Rows are points. Each copy is the shape, with its points in the same order, stretched, turned, moved and blurred by noise. Say if it was mirrored as well.

Shape (7 x 3):
.39  -.31  .04
-.64  .27  -.30
-.53  -.03  -.14
.10  .28  .13
.06  -.55  -.16
.02  -.02  -.04
-.45  .42  -.47
Copy 1 (7 x 3):
.31  .12  .43
-.55  .02  -.39
-.45  -.17  -.09
.26  .00  -.14
-.08  -.02  .56
.07  .00  .03
-.47  .21  -.50
Copy 1 is: mirrored
Copy 2, 7 rows:
.36  -.18  .09
-.74  .18  -.39
-.65  -.09  -.22
-.06  .29  .19
.14  -.48  -.21
-.01  .04  -.02
-.57  .35  -.48
Copy 2 is: only turned

Shape (11 x 6):
.06  .43  .20  -.16  .16  .14
.12  .24  .00  -.21  .10  .01
-.57  .14  .04  .17  -.77  -.23
.30  -.11  -.50  .27  .54  .20
-.57  -.24  -.26  -.11  -.23  -.13
.46  .06  -.36  -.06  .12  -.07
-.29  -.41  .10  .16  -.39  -.12
.30  -.18  -.44  .37  .10  .22
-.13  -.33  .36  .55  -.38  -.06
-.52  .06  -.12  -.06  -.60  .15
-.07  .32  .08  -.53  -.40  .31
Copy 1:
.08  .05  .23  -.08  .66  -.13
.14  .00  .09  -.08  .38  -.10
-.46  -.44  -.10  .36  .16  -.89
.14  .13  -.02  .34  .17  .65
-.58  -.28  -.12  -.01  -.06  -.23
.42  -.02  -.09  .07  .09  .11
-.33  -.61  .22  .23  -.07  -.27
.15  -.22  -.13  .51  .18  .40
-.14  -.61  .50  .63  .16  -.30
-.50  -.50  -.29  .11  .33  -.54
-.03  -.41  -.21  -.39  .63  -.42
Copy 1 is: mirrored
Copy 2:
.21  .43  .18  -.09  .09  .34
.22  .23  -.04  -.14  .02  .16
-.56  -.07  .06  .34  -.72  .09
.38  .02  -.66  .19  .56  .28
-.51  -.35  -.22  -.08  -.21  .13
.49  .10  -.42  -.02  .09  .01
-.24  -.54  .03  .29  -.27  .20
.37  -.12  -.62  .36  .19  .34
-.08  -.44  .21  .71  -.20  .32
-.43  -.08  -.09  .03  -.61  .43
.08  .25  .12  -.42  -.51  .50
Copy 2 is: only turned
Copy 3, 11 rows:
.15  .22  .30  -.44  .15  -.02
.22  .08  .06  -.36  .03  -.15
-.31  .39  .02  .20  -.69  -.46
.35  -.23  -.44  .03  .37  .26
-.46  -.16  -.25  -.02  -.37  -.37
.53  .00  -.29  -.23  .06  -.13
-.11  -.23  .05  .29  -.53  -.37
.40  -.19  -.39  .19  -.03  .21
.07  -.17  .30  .60  -.41  -.27
-.33  .21  -.03  -.10  -.70  -.12
.04  .24  .24  -.66  -.51  .01
Copy 3 is: only turned
Copy 4:
-.01  .33  .20  -.34  .09  .14
.05  .14  -.04  -.29  .03  -.03
-.69  .27  -.24  .07  -.71  .16
.23  -.19  -.43  .19  .58  .20
-.62  -.18  -.53  -.19  -.23  .02
.37  -.03  -.34  .00  .08  -.11
-.43  -.37  -.15  .15  -.43  .17
.21  -.17  -.47  .31  .16  .35
-.35  -.28  .19  .52  -.39  .36
-.54  .15  -.38  -.26  -.53  .38
-.05  .27  -.05  -.72  -.42  .26
Copy 4 is: only turned

Shape, 15 rows:
-.14  .00  .08  .39  .22  .22  .53  .33  .30
-.36  -.54  .44  .45  -.19  -.10  .06  .28  .41
.07  -.12  .43  .07  -.05  .04  .58  -.33  -.24
-.37  -.68  .11  -.04  -.21  -.12  .13  .40  .65
-.05  -.58  .52  .17  .24  .08  .26  .59  .39
-.26  -.23  .12  .22  -.29  .17  -.22  -.05  -.09
-.02  .26  -.15  -.07  .06  -.45  .40  .11  -.35
-.43  -.81  -.13  .06  .08  .12  .52  .59  .16
.27  .20  -.49  .22  -.29  -.36  .16  -.42  -.31
-.09  -.53  .11  -.12  .33  .12  .37  .21  .35
.13  -.03  -.23  .01  .14  -.39  .53  .03  .18
.45  -.05  -.67  -.04  -.36  -.08  .22  -.35  -.21
-.12  .12  .07  -.03  .02  .21  -.41  -.36  .00
.53  -.08  -.41  .09  -.30  -.32  .11  .15  -.35
-.07  .39  .17  -.16  -.62  .33  -.22  -.19  .05
Copy 1 (15 x 9):
-.17  -.01  .38  .36  .49  .16  .04  .24  .24
-.44  -.57  .79  .34  .24  -.15  -.11  .31  -.14
-.01  -.46  .36  .10  .09  .41  .52  -.39  .24
-.34  -.37  .71  -.09  .39  -.29  -.01  .43  -.56
.01  -.57  .84  -.03  .56  -.08  -.15  .36  .08
-.45  -.50  .30  .15  -.27  .26  -.16  -.11  -.10
-.16  -.35  -.44  .01  .16  -.02  .56  -.04  .29
-.23  -.50  .37  .05  .65  .30  .05  .54  -.40
-.03  -.09  -.47  .51  -.38  .16  .49  -.25  -.07
.09  -.25  .50  -.02  .67  .08  .05  .11  -.12
.08  -.14  -.07  .30  .34  -.12  .45  -.01  -.03
.27  -.05  -.38  .46  -.46  .42  .50  -.20  -.31
-.24  -.11  .18  -.03  -.20  .08  -.29  -.51  .10
.26  -.36  -.36  .27  -.37  .25  .42  .17  .01
-.36  .03  .34  -.23  -.60  .19  .02  -.30  .11
Copy 1 is: mirrored
Copy 2 (15 x 9):
-.02  .10  .26  .07  .15  .35  .39  .40  .39
-.59  -.46  .31  .31  -.19  .04  .05  .11  .48
-.01  .09  .32  -.05  .22  .00  .38  -.38  -.29
-.34  -.22  .52  -.03  -.08  -.05  -.11  -.07  .88
-.07  -.55  .46  -.04  .20  .14  -.14  .36  .45
-.36  .04  -.11  .33  -.21  .22  -.22  -.28  .00
.00  .80  .16  .11  .27  -.41  .08  .02  .04
-.15  -.03  .73  .24  .50  .24  -.19  .00  .82
.12  .78  -.46  .23  .07  -.44  .28  -.60  -.12
.07  -.32  .36  -.22  .44  .14  -.10  -.02  .52
.12  .40  .11  -.11  .41  -.35  .33  -.04  .44
.55  .59  -.22  .19  .04  -.35  .15  -.83  .14
-.10  .26  -.52  -.18  -.19  .18  -.27  -.32  -.13
.45  .35  -.10  .42  .00  -.56  .01  -.40  .22
.03  .38  -.12  -.19  -.71  .17  -.11  -.39  -.18
Copy 2 is: mirrored

Shape:
-.40  -.05  -.17  -.34  -.23  -.05  .10  .05  .25  .14  -.13  -.11
.16  .34  -.14  -.07  .17  -.17  -.22  .25  .07  -.17  -.51  .29
-.03  -.08  .14  -.15  -.06  -.64  -.12  .06  -.12  -.08  .13  -.05
-.31  -.01  .00  .08  -.17  .24  -.20  .14  -.05  .29  .03  .31
-.25  -.01  -.12  -.19  -.03  .28  .24  .18  -.35  -.43  .08  -.36
-.21  -.13  .26  .51  .01  -.26  .41  -.32  .20  .01  -.06  .44
-.46  -.08  .39  -.09  .59  .24  .50  -.38  .28  -.23  -.21  -.08
.33  .16  -.17  .53  .45  -.25  -.05  .30  .32  .07  -.16  -.32
.14  .10  .22  -.24  -.19  -.32  -.33  -.03  -.25  -.40  .02  -.46
-.16  -.06  -.01  -.15  .14  .28  .08  -.21  .77  -.22  .05  .20
-.48  .30  -.38  -.10  .33  .25  .07  -.25  .39  -.16  .08  -.09
.18  .22  .40  -.10  -.42  -.03  .17  -.22  .39  .57  .18  .09
.32  .19  .05  -.06  -.05  -.04  .30  -.30  .06  .40  -.12  -.36
-.16  .31  .11  .12  -.08  -.32  .20  .22  .09  .08  .05  -.13
-.51  .06  -.33  -.33  .29  .16  .26  .11  .17  .10  .06  .65
Copy 1:
-.41  -.02  -.06  -.19  -.59  -.16  -.09  .01  .44  -.10  -.11  -.10
.23  .26  .12  -.21  .07  -.34  -.36  .10  .27  .01  -.64  .24
.06  -.24  .07  .13  -.29  -.52  .11  .09  -.01  -.07  .01  -.04
-.44  .26  .27  .05  -.37  .12  -.20  .08  .14  .09  -.07  .42
-.18  .06  -.16  -.22  -.10  .21  -.06  .13  -.10  -.68  .13  .04
-.07  .03  .17  .44  -.10  .00  .63  -.47  .27  .05  -.39  .23
-.46  -.01  .13  -.23  .20  .21  .36  -.66  .39  -.33  -.18  -.18
.26  .03  -.05  .26  .25  .12  -.12  .32  .20  .45  -.33  -.45
.09  -.04  .17  -.03  -.21  -.36  -.25  -.02  -.26  -.49  .02  -.29
-.06  .10  .22  .00  -.23  .16  -.13  -.53  .94  -.17  -.01  -.03
-.41  .50  -.25  .06  -.04  -.02  -.23  -.27  .60  -.25  .09  -.23
.17  .35  .43  .01  -.79  .00  .38  -.32  .27  .48  .19  -.03
.13  .22  -.08  -.11  -.42  .12  .23  -.19  -.10  .38  .02  -.28
-.03  .24  .09  .07  -.25  -.17  .20  .28  .08  .05  -.12  -.15
-.43  .29  -.12  -.23  -.07  -.20  -.02  -.05  .78  .04  .04  .63
Copy 1 is: only turned
Copy 2:
-.48  .27  -.17  -.20  -.39  .13  -.05  .12  -.14  .04  -.20  -.03
.29  .33  .02  .06  -.05  -.04  -.29  .40  -.08  -.06  -.25  .29
-.36  .07  .11  .04  -.15  -.53  -.18  .26  -.14  -.24  .16  -.10
-.22  -.12  .07  .08  -.38  .27  -.17  -.10  -.38  .26  .06  .22
-.38  .16  .08  .07  .03  .39  .26  .34  -.47  -.40  .00  -.08
-.26  -.04  -.02  .39  -.09  -.27  .34  -.27  .35  .07  -.05  .49
-.46  .42  .43  -.12  .30  .33  .35  -.18  .45  -.13  -.35  .34
.05  -.14  -.26  .28  .42  -.07  -.19  .55  .45  .15  .11  -.03
-.18  .14  .32  .13  -.10  -.24  -.27  .27  -.27  -.61  .09  -.52
-.18  .37  -.14  -.22  -.18  .34  -.02  -.22  .49  -.19  .08  .31
-.31  .62  -.28  -.09  .25  .52  -.07  -.14  .00  .01  .00  .14
-.09  .08  .16  -.03  -.65  -.09  .12  -.29  .21  .38  .21  -.34
.00  .03  -.04  -.09  .02  -.11  .22  -.04  .08  .23  -.17  -.50
-.34  .27  .03  .33  -.16  -.11  .03  .31  .03  .16  .11  -.06
-.26  .44  -.17  -.30  -.14  .26  .10  -.01  -.26  .26  .01  .77
Copy 2 is: only turned
